Each row is a point. Each copy is the shape, with its points in the same order, stretched, turned, moved and blurred by noise. Some copies are also mirrored. Which?

Shape (7 x 2)
[[ 32 -25]
 [ 33  -7]
 [-18  37]
 [  7 -14]
 [-23  18]
 [-38  26]
 [ 40  31]]
Copy 1 (7 x 2)
[[-47  27]
 [-39  25]
 [ 35  -2]
 [-19   5]
 [ 23  -9]
 [ 35 -23]
 [ -7  53]]
Copy 1 is: mirrored
Copy 2 (7 x 2)
[[ 18 -38]
 [ 25 -20]
 [ -1  48]
 [  3 -12]
 [ -8  34]
 [-14  50]
 [ 53  12]]
Copy 2 is: only turned
Copy 3 (7 x 2)
[[ 20  11]
 [ 10  22]
 [-39  -7]
 [  9  -3]
 [-32 -24]
 [-37 -35]
 [-10  46]]
Copy 3 is: only turned
Copy 4 (7 x 2)
[[-33   4]
 [-18  21]
 [ 50  17]
 [ -3  -4]
 [ 41   1]
 [ 60  -5]
 [  1  52]]
Copy 4 is: mirrored

Shape (6 x 3)
[[-44 -23 -21]
 [  8  24  -3]
 [-23 -23 -13]
 [ 10  -6 -19]
 [ 20  -4  53]
 [ 15  30   2]]
Copy 1 (6 x 3)
[[-32  38  28]
 [ 14   5 -27]
 [-17  30  31]
 [ 19  19   4]
 [ -4 -60  -4]
 [ 21  -9 -35]]
Copy 1 is: mirrored
Copy 2 (6 x 3)
[[  7 -26 -46]
 [  2  36  -4]
 [ -8 -15 -31]
 [-16  21 -22]
 [-30   8  45]
 [  0  43   5]]
Copy 2 is: mirrored
Copy 3 (6 x 3)
[[-48  -5  27]
 [ 12  -1 -14]
 [-40 -18   9]
 [-20 -12 -17]
 [ 33 -60  -4]
 [ 22   1 -18]]
Copy 3 is: only turned

Shape (9 x 6)
[[-32  18  18  44  13 -28]
 [-56   8   4  38   5 -51]
 [-60   0 -12  23 -12 -19]
 [ 27 -23 -31  10  21  -4]
 [ 38 -11  -7 -10 -21   4]
 [ 13  13  -8 -22  14  -3]
 [  8   0 -35  27  -8  20]
 [ 27  16 -42   4 -10  -9]
 [ -9  36  -2 -53 -12  37]]
Copy 1 (9 x 6)
[[ 31 -21  16  22  36  -8]
 [ 14 -34   2  33  46 -31]
 [ -5 -30  -8  30  17 -11]
 [ 33  -3 -34 -35  -3  -2]
 [ 10  22  -3 -29 -27   5]
 [  3  15 -15 -23  14  11]
 [ 28  -2 -20  10 -28  20]
 [ 14  26 -29  -1 -14   2]
 [-39  23  -3  -1  -6  51]]
Copy 1 is: only turned
Copy 2 (9 x 6)
[[-38  17  17  25 -12  -4]
 [-55  17   4  17  22 -18]
 [-32  21 -10  18  35  -4]
 [-21 -26 -36   6  -8  32]
 [ 13  -3 -22 -29 -31  14]
 [-10 -12  13 -21  -2  26]
 [-13  14 -29  18 -11  51]
 [-29  10 -16 -26  -6  54]
 [ 26  13  38 -30  12  38]]
Copy 2 is: mirrored
Copy 3 (9 x 6)
[[-16  43  41  18  21  -1]
 [-30  44  55  -3  23 -25]
 [-40  15  30 -17  31 -24]
 [ 40   5  -1  12  30 -41]
 [ 30   1 -13   3 -21 -20]
 [ 31 -13  24  -3   8  -2]
 [ 15  14 -21  -1  37 -12]
 [ 40  18  -4 -21  17 -14]
 [  4 -49  15 -22   4  35]]
Copy 3 is: only turned
